Every row gives one point. A path goes straight from each point to the next, and from the last back to the first. The post is the endless flat space through its rows: a point in 2 columns, a line in 3, a plane in 4, and so on, so that a path can go around it. Count how often the path circles the post. Going back the other way cancels.
In the rows, zero is written as 128.

Post (1 x 2)
[[152 153]]
Path (28 x 2)
[[163 168]
 [198 148]
 [158 112]
 [ 95 117]
 [134 170]
 [158 177]
 [172 144]
 [157 134]
 [104 111]
 [125 172]
 [165 174]
 [197 137]
 [189 164]
 [143 172]
 [114 150]
 [141 136]
 [177 129]
 [194 192]
 [143 189]
 [ 88 139]
 [142 110]
 [205 117]
 [183 169]
 [166 201]
 [175 146]
 [153 120]
 [100 117]
 [133 182]]
Times around: 1

Post (3 x 4)
[[ 52 166 127 119]
 [159  93 112 108]
 [158  96 113 138]]
Path (29 x 4)
[[134  95 158 177]
 [103 116 128 115]
 [139  69  98  81]
 [121 128  82 152]
 [156 107  99 109]
 [116  96  66  58]
 [141  69 110  96]
 [111 104  83  85]
 [ 64 164 104  85]
 [ 34 132 107 139]
 [ 99 103 137  71]
 [ 76 174 174 144]
 [148 149 130 115]
 [143 109 162 134]
 [166  56 130 154]
 [108  93  91  91]
 [ 51 145 122 147]
 [189  65 132 106]
 [ 95 151 143 124]
 [131 147 104 157]
 [202 107 113 188]
 [160 110 116  26]
 [139 127  86 111]
 [ 80 163  84 118]
 [204 107  96 171]
 [185  94 152 126]
 [139  95 130 146]
 [142  63  96 106]
 [184  20  95 105]]
Times around: 0

Post (8 x 9)
[[138 125 114 122 114 126 129 151 109]
 [162 147 184 109  97 123 150 112 110]
 [129 113 108 103 135 122  92 145 126]
 [115 109 123 125 132 149 107 140 113]
 [ 88 170  52 138 162 143 138 141 174]
 [178 102 181 145 150  98 153 154 137]
 [145 131 122 174 135 111 152 111 176]
 [103 146  93 162 139  89 116 138 171]]
Path (29 x 9)
[[ 81 131  79 144 143  99 113 107 167]
 [146 161 157 147 120 102 184  82 204]
 [136 126 111 103 223 108 139 249 160]
 [168 117 193 140  82 106 106 104 109]
 [134 173  78 156 174 136 173 175 135]
 [129 119 122 133 132  90 109  71 161]
 [115 159  95 128 134  93 183 130 184]
 [158 148 189 141 126 110 181 147 145]
 [146 101 129 148 134 144 126 150 119]
 [139 148 119 153 152 146 157 125 140]
 [115 193  77 149 158 123 206 113 176]
 [110 140  93 200 139 128 193 119 174]
 [147  84 134 139 189 124 105 153 125]
 [155 141 116 171  90 167 130  85 115]
 [134 141 156 147  95 148 133  92 148]
 [ 57 167 114 164 127 108 126 114 205]
 [ 86 128  39 132 172 142 168 175 143]
 [142  48  87 132 135 122  49 135  92]
 [149 119 156 149 131 116  91 120 119]
 [119 143 118 156 112 148 139 168 139]
 [106 146 118 171 102 107 133  98 186]
 [160 146 159 134 136  52 157 148 166]
 [119 124 129 121 185 108 108 138 150]
 [141 218 214 176 131  66 183 104 148]
 [106  99 118 108 157 120 108 153 107]
 [193 120 168 115 108  94 160 120 143]
 [130 177 141  94 119 114 145 167 156]
 [167 111 119 130 110  71  63 154 129]
 [147 166 201 145 180  96 176 159 131]]
Times around: 1

Post (13 x 14)
[[130 117  45 164 171 122 137 151 156 110 158 118  99 161]
 [102 111  74 118 163 157 107 167 112 113 138  71 158 161]
 [130 110 115  60  77 106 123 121 119 152  75 137 140  43]
 [126  73 173  92 128 139 119 165 167 169 119 143 156  98]
 [ 68 115  97  44 142 170 175 114 122 142  73 162 148  62]
 [103 138 129 110 121 100 109 131 168 104 103 152 147 156]
 [104 128 102 133 129  75 142 116  92 109 180 106 125 153]
 [165  99 170  82 105  67 103  26 121 154  72 125 108 109]
 [148 107 116 121 133 116 191 151 178 120 125 101 180 136]
 [116 165 105 162 151  95 145 148  97 111 123  77  81 168]
 [ 94  65  91 165 146  83 128 161 116 113 103 108 120 147]
 [115 124 116 126  82 129 134  99 110  87 117 111  65 175]
 [120  84 154  95 121 148 134 128 133  92  79 159 176  20]]
Path (24 x 14)
[[101  51 109  93 129 124 202 113 109 112 117 160 115 103]
 [166  99  78 107 104 149  76 195 131 161 163 126 183  96]
 [190  84 147  53  68 121 117  68 120 119  82 111 220 153]
 [135  63 113 107 142  90 164 154 133  82  55  93 155 116]
 [124 134  76  68 179  49 134  75 173 188 158 146 116 157]
 [135 109  94  65 166 110  96  60  98 115 138 112 142 186]
 [ 72 163  80  78 175  92 176 203 125  97 145 106 156 154]
 [ 76  56  36 102 158 137 134 142  98 135 120  71 176  89]
 [141 153 149 149 158 147 111  90 181 124  85 126 151 116]
 [ 84  91 121  99 151 123 117 123 179 184 115 246 149 145]
 [153  54 173  93 119 145 126 187  80 123 136  62 144 153]
 [114  89 131  82 147 106 153 141 177 166  63 117 129 102]
 [ 78  97 143 192 114 137 152 163 112 130 141  99 114 117]
 [ 66  42  33 182  90 215  72 161 130  45 120 166 131  36]
 [ 77 180 114 120 121  46 188 106 122 120 118 118  38 100]
 [137 111 130 134 144  22 102 137 102 101 145  72 124 154]
 [133  92 128  96 130 125 103  83 175 159  67  68 156 102]
 [151 172 110 109 142  99 106  90 102 155 105  98 128  70]
 [114 136 101  86 226 144 130 183 163 176 148 164 178 106]
 [191 179 167 103 160 132 147 114 167 103  36 111 106 120]
 [102 125 149 124 119  85  68 137 132 100 179 109 169 110]
 [145 116  83 122 122 134 154 160 143 130 137  64 157  76]
 [100 146 206  81 136  91 116 188 131 109  17 131 158  97]
 [185 107 112  39 129 153 171 154  97 102 133  92 200  29]]
Times around: 2

Post (17 x 18)
[[105 153 156  94 103 151  90 143  90 126 174 178 125 122 186 153 147 118]
 [ 92 137  81  35 151 117 132 148 117 173 121 126 133 122 163 101 127 139]
 [115  32  99  92 118  84 135 131 119 127 150 122 143 144 146 116 173 158]
 [172 108  55 130 148 135 125 151  88 112 117  99  76 155  58 130 110 153]
 [120 222 148  98 112 134 106 169 143 146 146  98 113 106 109 137 113 116]
 [137  43  67 114 122 203  83 177 126 147 131 101 169 123 156 139 113 153]
 [143 127 142 114 137 140 164 129 139  96 103  94  80 135 110 168  83 153]
 [132 136  93 110 186 141 116  77  37 161 124 109 124  67  85 151 102  99]
 [ 73  83 138 108 164 195 131  51  65 101 141 129  90 171 159  99 136 101]
 [111 132  75  63  89 137 152 108  32 129  87  82  92  69 157 126 124 182]
 [ 84 191  72 108 146 154 108 128 106  99  68  73  96 107 149 142 132 145]
 [112 125 140 119 159 117 137 125 112 106 118 140 193 121 134 118  86  65]
 [123 114 127 130  61 121  54 219 140 160  57 158 172  70 149 140  84 166]
 [163 158  78 127 193 161 117  70 100 131 119  95 115 104  99 110 102 134]
 [118 123  90 128 107  89 113 140 162 159 175 177 200 146  87 132  93 105]
 [144 131  55 136 102  86 162 140 124 146 170 130  41 159 119 114 156 128]
 [174  54 162 151  95 142 121  81  95 142  73 142 187 161  89 166 111  78]]
Path (26 x 18)
[[ 97 219 137  21 123 108  99 125 195 242 149 102 164 121 132  96 138  99]
 [ 55 158  66  60 130 143 111 152  68  98  62 142  21 142 172  71 117  84]
 [121 121 101 103 137  81 136  59  91 114 125  53  79 106 143 100 152 152]
 [ 80 169 148  73 100  69 189 135 117 147 128  77  76 139 163 168 163 166]
 [135 110 149 167 123 129 122 124  93 184  63 122  98 117  56 148 111  88]
 [101  77  76  55 108 210 152 123  56 104 112 136 141 154 139 106  94 111]
 [121 114  81 124 171 122 110 124 106  50 181 162 131 172 147 171 158  97]
 [186 197 122 137 184 111  90  60  68 142 111 131 132 103  83 150  65  89]
 [132 108 121 123  96 104 144 190  73 218 140  92 128 141 109 115 136  95]
 [ 99 148 134 112 128 136  89  23 104 142  90 130 151 131 182 149 122 145]
 [ 74 134  71  28 132 125 135 126  24 101 104  82 214 131  83 159  80  79]
 [119 107 106 148 143 112  78 133 102 120 158 146 155 143 169 166 138 165]
 [ 83 177 104 115 151 134 164 108 152 108 144 148 167  72 143 205  43 191]
 [173 123  82 123 118 195 119 110 186 136  46  62  70 200  79  94 169 154]
 [109 121 121 105  51  63 108 204  46 130 191 160  46 123 101  55 151  96]
 [138 120  96 144 124 163 110 129 100  88 167 105 163 111 135 143  68 117]
 [ 30 134 127 132 139 120  92 104 183 154 157 116 159 106 152 151 123  97]
 [ 99  70 114  75 123 127 127 102  47 103 125 129  70  60 149 148 129 188]
 [121 147 191 147  30 123 118 105 148 193  59 181 159 168  98 190 129  50]
 [ 80 144 117 128  49 148 151 101 141 194 122 155  60 141 173 101 148 135]
 [169  98 124 119 100 189  63  92  59 148 126  94 169  51 109 114 126 128]
 [170 169 121 155 132 134  54 103 114 102 155 111 113 104 131 126 125  81]
 [133 144 136 126 160 116 118 102 155 106 138 136 219 136 115 189  82 119]
 [ 84  28 162 130  85 161 189  67 123 145 126 140 208 155 177 166 115 149]
 [155 135 139 108 113 162  85 205  98 142 172 170 125 151 124 140 175  83]
 [ 58  90 112  85 154 129 150 125 154  54 105  77  78 141  80 140 119 133]]
Times around: 3
